Rows are points. The points of each table are mixes of a few directions, plus a little noise. How many directions does each table use, and how many do they share? Where both have some left over, give the other angles between the two spaces (their principal angles), to ten degrees, smallest first.

First (6 x 2):
[[ 0.84 -0.15]
 [-1.40  0.30]
 [-2.23  0.44]
 [-1.60  0.33]
 [ 1.63 -0.33]
 [ 2.75 -0.54]]
Second:
[[-1.95  0.39]
 [-1.81  0.39]
 [-0.15  0.04]
 [ 2.92 -0.58]
 [ 1.11 -0.21]]
Directions: first 1, second 1, shared 1

First (8 x 4):
[[ 1.17 -0.03  0.31 -0.43]
 [ 1.84  0.03  0.28  1.39]
 [ 1.56 -0.05  0.57 -1.55]
 [-0.94  0.03 -0.17 -0.50]
 [-0.47  0.01 -0.16  0.13]
 [ 1.33 -0.03  0.36 -0.72]
 [-4.96  0.02 -1.05 -1.65]
 [ 0.49  0.06 -0.21  3.36]]
Second, 8 rows:
[[ 0.49  0.04  0.31 -1.12]
 [ 2.24 -1.93 -1.14  0.32]
 [-0.69  0.11 -0.40  2.18]
 [ 0.51  0.75  0.93 -1.28]
 [-1.94 -0.22 -0.86  1.66]
 [-1.83  1.17  0.88 -2.83]
 [-1.13 -0.21 -0.75  2.28]
 [ 2.41  0.34  1.04 -1.26]]
Directions: first 2, second 3, shared 2

First:
[[ 0.50  2.74  1.47 -0.04 -1.54  1.43  1.07 -3.01]
 [-0.42  0.24 -0.69  0.90  1.07 -0.53 -0.37  1.98]
 [-0.65  0.33 -1.07 -1.12 -0.97  0.90  2.97 -0.22]
 [-0.82 -1.06 -0.34  0.33  0.74 -1.18 -1.31  2.36]
 [ 1.35  2.44  2.18  1.72  0.36  0.23 -2.37 -1.92]
 [-0.57 -2.37  0.14 -0.43  0.20 -1.40 -1.94  1.41]
 [-0.36 -0.25  0.16 -0.77 -0.84  0.18  0.56 -0.49]
 [ 1.44  0.47 -1.29  1.15  1.91  0.59  0.69 -0.05]
 [-1.13 -3.11  0.82 -1.52 -1.13 -1.52 -2.00  0.79]
 [ 0.65  0.53 -1.40 -0.21  0.27  1.26  2.62 -0.86]]
Second, 8 rows:
[[-2.15  2.35  2.79 -0.27 -2.41  1.38  0.53 -3.06]
 [-0.87  0.91 -0.76  0.91  0.76 -0.51  0.12  2.57]
 [ 1.73 -0.10 -0.28 -0.41 -0.32 -0.91 -0.81  0.90]
 [-0.97 -1.56 -0.42 -0.52  0.41  1.26  1.58 -2.02]
 [ 0.15 -2.72  0.47 -0.76 -0.21 -2.12 -3.00  1.78]
 [ 0.06 -0.54  0.28  1.15  1.70  0.72 -0.68 -1.58]
 [ 2.18  1.02 -1.69 -0.72 -0.44  0.26  2.17  0.51]
 [-0.07  0.67 -0.36  0.60  0.50 -0.10  0.08  0.93]]
Directions: first 4, second 5, shared 4

First:
[[ 0.32  0.05  0.33  0.13  0.53 -0.40 -0.29 -1.29 -0.45  0.04 -1.42]
 [-4.22 -2.83 -2.15  0.62 -1.94  1.03  0.97  0.53  1.25  1.84 -1.40]
 [-0.28  0.73  1.97 -0.68  1.98 -0.35 -1.99 -2.44 -1.43 -0.55 -2.55]
 [ 1.59  0.33 -0.97  0.23 -1.17  0.07  1.41  2.41  0.84 -0.26  3.11]
 [-0.96 -1.12 -0.30  0.80  0.44 -0.51 -0.13 -3.10 -0.50  1.05 -3.98]
 [ 1.18  0.74  0.72 -0.02  0.82 -0.41 -0.39 -0.94 -0.56 -0.42 -0.43]
 [ 2.71  1.26 -0.21  0.02 -0.47 -0.18  0.93  2.12  0.38 -0.76  3.34]
 [-0.53  0.51  0.42 -0.76 -0.05  0.58 -0.46  1.76  0.17 -0.62  1.96]
 [-2.98 -1.26 -0.86 -0.28 -1.04  1.03 -0.01  1.22  0.69  0.54  0.20]
 [ 1.11  0.36  0.52  0.32  0.84 -0.72 -0.24 -1.86 -0.65  0.01 -1.70]
 [ 2.13  1.29  0.36 -0.31 -0.08 -0.05  0.27  1.67  0.12 -0.91  2.79]]
Second (10 x 11):
[[-1.29 -1.22 -2.19  1.28 -0.23 -0.23 -0.09  1.60  1.17  0.26 -1.60]
 [-1.90  0.51  1.75 -0.66 -0.26  0.42 -0.53  1.74 -0.76 -1.34  1.50]
 [-2.00  1.08  1.55 -1.52  0.61  0.88 -1.19  0.88  0.26  0.04  0.09]
 [ 0.70 -0.11 -0.26  0.98 -2.43 -0.42  3.99 -0.98  1.08  2.35 -0.20]
 [-1.48 -0.98 -0.29  1.55 -0.43 -0.69 -0.09  1.81 -0.53 -1.58 -0.51]
 [ 2.28 -0.44  0.04 -1.72  1.01  0.66 -0.85 -4.31 -1.19  0.69  0.86]
 [ 2.54 -0.07 -2.20  0.34  1.79 -0.40 -1.49 -0.56  0.63 -0.03 -1.07]
 [-2.13  1.04  1.48 -0.22  0.83 -0.09 -1.44  1.75 -0.12 -1.07 -1.06]
 [ 1.12  1.16  2.63  0.11  0.19 -0.85  0.54 -1.46 -1.80 -1.07  0.14]
 [ 2.11 -0.97 -2.56 -0.12 -0.84  0.56  1.20 -0.53  1.26  1.48  1.77]]
Directions: first 3, second 6, shared 3
